Rows are points. Two turns around zero, p and q, are shown by what they do to some points. Write where each new point lands after one turn and then the other. Backwards means that the second turn is done in reverse. Each puzzle has new turns, and all numbers are rounded.
In the rows, zero is written as 128.

Turn p:
[ 95 184] -> [ 91 181]
[131  95] -> [133  95]
[158 105] -> [160 107]
Turn q:
[ 93 166] -> [ 87 159]
[ 95 104] -> [100  98]
[162  86] -> [169  93]
[161 156] -> [155 162]
Where do these land?
q, then p: [ 93 102] -> [101  94]
q, then p: [147 137] -> [144 142]
q, then p backwards: [191 122] -> [191 129]
q, then p: [ 81 152] -> [ 76 139]

Turn p:
[ 90 156 135] -> [ 88 140 150]
[136  86 119] -> [144  93 107]
[167 124 186] -> [182 128 172]
[ 82 164  76] -> [ 60 154  99]
[165 110 125] -> [166 124 112]
Turn q:
[149 128 102] -> [130 138  96]
[113 157 153] -> [113 144 162]
[ 64 148 140] -> [ 79 106 170]
[187  79 116] -> [191 124  82]
Where do these land?
q, then p: [117  73 132] -> [165  91 107]
q, then p: [152 150  40] -> [ 63 150  64]
p, then q backwards: [ 97 165 141] -> [106 171 140]
p, then q: [170 133 154] -> [157 168 126]
q, then p: [108 100 172] -> [170 102 154]
q, then p: [124 146 128] -> [114 134 139]

Turn p:
[ 94 165 102] -> [114 178 105]
[183 135 159] -> [182 106 154]
[ 83  92 161] -> [ 74 117 165]
[152 120  90] -> [142 111  88]
Turn q:
[179 129 132] -> [172 115 150]
[107 167 111] -> [130 163  96]
[ 88 130 112] -> [ 98 136  98]
[143 143  84] -> [159 121  91]
[ 69  93 181] -> [ 48 134 162]
[182 106 148] -> [161  99 171]
Where do these land?
q, then p backwards: [131 171  99] -> [142 165  95]
p, then q backwards: [168 108 124] -> [158 107 102]
q, then p: [109  79 176] -> [ 79 132 179]
q, then p: [100 107  77] -> [ 93 115  78]
p, then q: [132 175 163] -> [160 165 161]

Turn p:
[130 139 178 135] -> [111 109 170 111]
[189 154  95  98] -> [201 159 133 118]
[171 143  86 144] -> [183 137 126 160]
[ 78  72 129 132] -> [ 79 100  79 125]
[ 72 133 152 130] -> [ 67 135 133 126]
Turn q:
[119  77 153 189] -> [147 129 130 210]
[164 189 100  88] -> [130 143 102  47]
[115 154 127 140] -> [109 151 120 126]
[145 130 160 183] -> [156 170 118 169]
[ 98 168 137 133] -> [ 92 163 134 120]
[140  83 129  71] -> [150  71 164 107]
[115  95  91  93] -> [113  69 129 117]
Where do these land?
p, then q: [159  78  81 121] -> [154  87  72 115]
q, then p: [108  82 177 122] -> [114  72 168 126]
p, then q backwards: [103 158  76 143] -> [117 137 148 190]
q, then p backwards: [126 173 163 106] -> [124 169 147  87]
p, then q: [130 189 107 137] -> [136 192 122 128]
q, then p: [131 150 109 114] -> [125 151 111 113]
p, then q: [139  66 183 153] -> [138  57 164 163]

Turn p:
[ 69 163 134 133 131 155] -> [ 79 117  98 135 173 119]
[145 113 133 145 137  89] -> [141 153 146 119 102 105]
[155  69  98 146  83 125] -> [164  76 152  99  84 117]
[135 123 186 170 149 141] -> [ 89 138 164 175 110 109]
[152 178 122 107 144 118] -> [139 168  91 142 127 154]
[111 151 153 100 126 122] -> [101 151 124 118 145 153]
[129  99  70  95 126 145] -> [183  93 122 107 155 139]
Turn q:
[114 131 145  96 126 166] -> [142 126 149 148 110 168]
[140 146 120  76 101 101] -> [138 140 128  74 135 167]
[149 135 156 125 160 150] -> [153 156 124 164 132 133]
[128 152 107 150  85  88] -> [ 86 134 110  78 120 113]
[143 113  93 153 147 164] -> [133  94  90 163 127 118]
[ 99 135 144 131 145 120] -> [112 137 156 141 142 126]
[144 100 120 126  67 169] -> [147  96 114 114  60 135]
[106 112 139 169 193  67] -> [112 141 154 143 197  62]
Where do these land?
q, then p: [130  52 144 113 137 140] -> [146 143 176 135  69 139]
p, then q: [150 167 134 114 133 159] -> [106 103 100 160 112 123]
p, then q: [154 153 130 147 145 155] -> [101 117 104 136 113  97]
q, then p backwards: [120 110 120 128 107 154] -> [148 117 125 142 103 141]
q, then p: [106 143 116 109 109  31] -> [123 184 144 114 202 172]
q, then p: [111 171 148 147 116 105] -> [ 88 142 100 115 157 129]
q, then p: [145  58 113 131 125 120] -> [171 146 168 107  94 135]
p, then q: [108 170 119 136 152 158] -> [ 99 102 110 149 160 107]

Turn p:
[152 157 140 129 137  82 104 161] -> [130 159 106 139 174  98 114 151]
[164 130 115 116 105  92 119 149] -> [158 146 102 152 131 107 119 159]
[122  53 146 117 184 205 112 146] -> [107  81 176  96 130 214  87 156]
[133 122 149 123 110 116 137  31] -> [164 125 177  95  87  77 135  91]
[116 159 124 141 114 121 199 109] -> [114 122 143 161 112 102 191 105]
[125  82 133 155 145 101 122 160] -> [ 99  95 119 140 135 116  89 161]
[102 140 106  92 145 102 100 134] -> [147 115  87  96 160 125 135 126]
[109 151 136 127  96 157 129 136] -> [110 159 117 120 106 147 149 117]
[129 160 102 152 116 176 130 126] -> [122 151 125 153 117 166 135  84]
Turn q:
[181 143 156  69 123 172 138 109] -> [194  78 144 114 117 165 158 120]
[153  81 134 151 139 166 117 102] -> [101  91 115 164 131 169 150 135]
[134 139 160 114 124 115 104 144] -> [149 116 159 139 135 113 108 125]
[181 168 125 158 134 105 187  88] -> [165 169 109 156 101 115 204 118]
[ 90 141 110 152 145 169  90 174] -> [ 89 155 160 116 122 170  76 138]
[120 102  93 148  83  96 150 127] -> [102 132  75 127 102  89 122 114]
[ 82 135 115  96 122  79  95 122] -> [137 141 114 105 178  91  83 119]
[ 99 126 162 156 136 131 147  99] -> [ 95 134 148 132 150 119 166 105]
[112 117  95 106 144 120 125 188] -> [121 136 127  95 113 120  84 178]
Where do these land?
q, then p: [101 119 116 115 100  98 171 146] -> [158 117  88 113 128  94 152 147]
p, then q backwards: [132 151 118 149  80 143 162 132] -> [157 140 124 184 116 128 151 122]
q, then p: [136 147 185 114 126 131  72 109] -> [118 126 195 119 141 116  79 124]
p, then q: [139 151  94 100 112 138 141 162] -> [122 154 116 124  83 158 147 140]
p, then q: [112  71  86 140 190 168 105  61] -> [121  26 111 165 177 165 138 120]
p, then q backwards: [165 129 124 114 113 135 166 142] -> [172 136 141 146 159 125 134 131]
q, then p backwards: [112  83  98 142 137 153 148 150] -> [ 86 100 150 131 113 137 129 168]
q, then p: [137 125 149 143 156  89  65 111] -> [ 94 124 146 147 176 118  77 105]
p, then q: [119 177 181 135 138  98 123 139] -> [146 176 153  99 162  98 136 144]

Turn p:
[114 104 128 122 120 131 155 185] -> [141  97 117 144 147 177 136 105]
[104 169 122  89 123  90 159  98] -> [ 73 116  89 130 146 109  96 155]
[173  93 114 153 102 107 161 146] -> [131  95 135 107 159 124 186 102]
[121 194 158 171 105 107  54 181] -> [208 100 161 179 139  98 101 190]
[141  85 156  99 128 109  59 118] -> [132 101 151 129  44 122 143 143]
[104 154 175  77 145 173 164  72] -> [ 83 177 103  79 116 166  81 168]
[148 142  93 138 118 152 111 132] -> [164 139 118 119 132 100 124 106]
[167  94 106 153 206 191 162 129] -> [125 179 180  87 142 155 122  44]
[ 79 117 100 149 104  92 128  91] -> [ 95 147  97 178 129 101 162 140]
Turn q:
[158 106 104  89 113  96  95  88] -> [127  94 110 124 120 198 114 156]
[158  84  37 125 168 147 107 139] -> [169 117 133 155 146 150 181 215]
[151 123 116  87 176 158 114 118] -> [144 150  97 102 153 157 166 153]
[117 167 191 193  73 122 172 119] -> [118 118 155 123  72  75  99  43]
[ 69 172 140 155  79 139 131 132] -> [ 79 129 142 172 120  99 127  69]
[138 113 107 151 148 134  70 178] -> [144 176 127 174 120 126 123 181]
[109 113 178  99  96 168 177 166] -> [ 68 151 163  70 130  89 133 118]
[ 80 127 176 156 120  89 153  95] -> [135 112 158 124 147 121  78  60]
[131 158 115 109 126  59 144 120] -> [127  75  86 132 140 122  87 125]
[169 117 116 116 182 167 117 124] -> [168 158 108 103 133 144 172 158]
Where do these land?
q, then p: [114 149 136 115  81  85 172 145] -> [103 119 120 180  75 128 157 133]
p, then q: [ 74 147 128  97 126 198 146 153] -> [131 151  96 172 100 150 199 142]
p, then q: [183 101 139 124 116 115  99 177] -> [132 120 164  64 104 154 115 148]
q, then p: [ 98 139 169 192 138 171 120 153] -> [106 129 144 117 165  82 118 198]
q, then p: [143 135  93 138 135 115  72 133] -> [180 141 137 135 162 119 143 106]
q, then p: [103  85 110  71 126  79 148 106] -> [131 140 157 142  68 180 110  88]
q, then p backwards: [143 136 144 124 132 108 124 126] -> [127 140 123 104 125 144 125 131]
p, then q: [125  90 104 202 131 171 171 171] -> [190 126 102  78 125 118 185  78]
p, then q backwards: [155 204 131  85 179  74 109  81] -> [116 111 159 122  77  71 174 212]
q, then p: [141  95 127 134 117 164 119  35] -> [132 174 109  46 124 173 141 136]

Turn p:
[ 78 120 165 104  84 144  76 124 181] -> [ 97  74 160 146 113 158  59 109 156]
[134  89 114 146 129 122 106 149  86] -> [ 94 147  97 150  96 129 149 139 112]
[105 142 159 151 113 156  85  60 190] -> [172  66 153 169 120 146  82  74 135]
[149  98  65 176 159  54 119  96 165] -> [172 122 120 211 124  91 184 166 169]
[ 77 127 141  93 129  87  89 144  73] -> [ 46 129 140 144 131  81 107 135 101]
[111 141 118 119 130 167 190 166  84] -> [ 98 168 130  66 152 149 166 108 115]
[179 132  72 101 140 167 129 116 160] -> [167 107  61 110 161 144 134 135 162]
[116 155 150 132 168  99 134 180  98] -> [104 185 153 133 158 119 122 155  93]
[149 105 131 112 154 148 167 117 141] -> [153 105 123 100 140 151 158 149 115]
[181 171 165 147  75 137 183 127 101] -> [176 176 142  54  85 112 118 107 121]
Turn q:
[109 130 188 116 119 193 168 169 100] -> [ 86 100 138 126 169 153 151 183 191]
[148 135 181 194 115 124 115 102 122] -> [ 99 129 199 149 126 162 139  99 115]
[173 165  95 140 185 129 177  77 143] -> [177 159  98 137 174 178 160 103  77]
[116  84  82 107 132 114 120 133  83] -> [106  95  79  99 123  97 106 114 108]
[163 112 123 139  91 126 154  93 149] -> [136 134 120 125  98 169 149  84 141]
[174 100  95  61 129  50 132 164  84] -> [136  96  80  74  96  53 189 118  94]
[159 109 132 125 156 136 110 108 144] -> [167 102 142 124 137 138 123 108 117]
[102 119 165  86  70 122  70 132  80] -> [ 85 111 167  60  82 101 104 158 147]
[ 77 115  91 109 137  87 141 114 158] -> [141 174  89 124 134  85  99  98 139]
[ 94 152 111 144 161 136 110 161 177] -> [158 150 128 184 143 102  96 156 131]
[ 92 188 143 187 113 191 111 155 167] -> [116 159 165 205 128 169  91 188 148]
Where do these land?
p, then q: [144 125 148 114 225 136 130 102 155] -> [113  48 116 145 174 125 157 128  88]
p, then q: [101 154 108 160 144 131 139 164  81] -> [114 188 129 122 167 144 130 149 104]
p, then q: [156  97 125 150 153 174 132 114 158] -> [133  82  95 140 126 180 134 128 127]
q, then p backwards: [ 80 125 148 128 112 118 107 146  66] -> [ 95 125 140  69 111  97 122 153  96]
p, then q: [192 112 129  68 149 131 179 115 159] -> [171  65  81 119 122  92 172 150 145]
q, then p: [146  92  91 122 155 105 117 118 138] -> [141 110  93 138 105  88 151 135 125]
p, then q: [ 86 144 145 170  89 109 126 110  50] -> [ 76 202 156  79 118 136 130 102 122]
p, then q: [ 93 145 140 144  61 149  72 168  92] -> [113 188 158 108  96 142  48 140 126]
q, then p backwards: [155 164  58  88  99 150 114  76 191] -> [228 131 157 181 106 171 124 146 146]
p, then q: [189 144 138 122 109 104 126 131 193] -> [181  90 150 157  75 118 152 145 126]
q, then p backwards: [ 66 106 178 142 113 100 167 164 124] -> [ 71 149  68 114 104  82 125 150 117]

Turn p:
[ 98 170 156 182 134 139 136  95  90 152 148] -> [126 196 134 127 146 114 161  87 126 105  88]
[118 195  95 158 111 124 182 113 115 128 156] -> [102 157 145 190 110 127 188 118 114 123  94]
[132  90 140 145 111 103 118 118 166 120  77] -> [141 100 121 110 133 144 118 113 190 163 139]
[ 86 207 111 172 124 139 137 162 101 153 117] -> [ 67 156 128 176 182 123 150 103 117 110  87]
[149 107 128 113 136 181 113 108 148  97 102] -> [150 112 109 101 125 189 127 142 131 108 150]
[176  77 132 128 182 121 110 146 134 119  84] -> [161  84  80 109 119 149  68 106 124 145 130]
[151  42 118 143 136 124 132 151 125 112 122] -> [150  90 141  92 113 149  93 105 106 181 138]
[182  90 166  96 120 110 143 144 113 121  94] -> [138 126  87 102 100 134  85 164 136 180 123]
[118 185 130 104  81 139  81 138 156 119 225] -> [ 75 141 199 124  96  96 139 170 129  46 141]
[ 64 176 126  77 111 112  99 120 129  67 197] -> [ 80 114 146 104 111  67 199 161 111  68 166]
[131  88 151 104 159 134 157 143 169 151 121] -> [184  91 132 121 145 125 106 159 130 142 105]
[ 74 168  98 135  91 148 137 116  80 169 131] -> [ 98 192 151 165 178 121 165 123 108 131 145]
[184  69 112 107 166  90 118 111 139 156  92] -> [189 104  95 143 104 125  65 114 142 162 160]
Turn q:
[103 127  94 146  75  96 117 128 128 155 164] -> [167 105 126 175 150 155 130 134  92 116  94]
[162 138 184  82 129 105 174 105 118 119 123] -> [118  96 163  82 132  71 165 123 154 119 121]
[ 97 114 128  93 160 105  88 137 125 105 176] -> [133 139 128 158 202 112 113 125 138 129 166]
[137 176 111 182 135  73 131 181 204  91 106] -> [199 205 118 100 119 157 149  56 117 106 119]
[143  85 125 121 106  76 112 148 127 131 110] -> [125 110 107 133 161 157 149 102 161 108  97]
[153 125 116 111 116 117  82 108 101  94 145] -> [131  89 129 143 145 124  86 105 146  98 150]
[170 126 107 157 104 156 170 168 109 141 129] -> [ 95 112 128 137  77 151 161  94  89 131 121]
[ 74 112 131 122  88 152  68  94  95 132  98] -> [138 110 116 180 115 142  83 189 179 120 120]
[103 199 162 177 117 150 116 155  99 176 113] -> [137 168 207 150  76 169 132 163 121 124 122]
[ 39 125 117 143 177 197 202  95 131 160  87] -> [ 93 195 103 128  82  80 119 208 103 203  91]
[144 179 146 129 145 126 142 139 115  96 101] -> [127 158 161 111  94 100 126 101 144 107 137]
[202 124  88  82 132 167 148 121 136 168 147] -> [ 75  82 105  85 122 129 140 137  66  94 154]
[128  52 163 100 140 126 133 135 182 102 182] -> [144  98  84 113 190 117 171 118 143 183 174]
[137 109 119 147 169 146 108  77 121 123 111] -> [109 125 116  97 127 130  65 136 139 154 127]
Where do these land?
q, then p: [206 118  72  80  98 119 141 196 127 142 143] -> [150 126 123  99 112 149 228 105  67 158 152]
q, then p backwards: [127 170 152 155  88 127 118  91 159 144  96] -> [167  99 168 115 138 149 146 100 167 124 160]
p, then q: [129 148 133 119  81 125 102 100  74 139  93] -> [161 165 151 143 134 113 118 151  66 110 142]
q, then p: [111  94 162 142  94 202  75  96 153 159 124] -> [108 104 206 127 146 160  61 156  94 129 123]
q, then p: [131 133 138 129 194 109 144 157 120  43 175] -> [179 171 128 153  92  59 152  97 154  83 127]
p, then q: [105 117 101 155  99 101 118 125 135 116  97] -> [145 124 121 109 150 124 130 166 103 168 119]
p, then q backwards: [115 153 103 144 188 127 151  91 149 129 194] -> [132 187 111 119  59  94 162 152 125 112 144]
p, then q: [114  85 147 142  99 213 157 115 141 152 117] -> [ 73 143 155  85  91 122 151 152 130 127 193]
p, then q: [113 149 101  68 142  92 136 166 121  95 102] -> [108 141 103 181 169 151 134 104 102 154  89]
p, then q: [115 151 144 157 178 110 110 145  79 153  92] -> [123 156 120 114 146 117  49 130 119 103  94]
q, then p backwards: [154  75 137 137 181 115 144 104 128 150  95] -> [119 116 180 157  98 126 121 171 110 101  92]
p, then q: [115 145 147 107  93  95 141 150 149 115 209] -> [156 134 150 152 142 121 198 113 184 125  96]
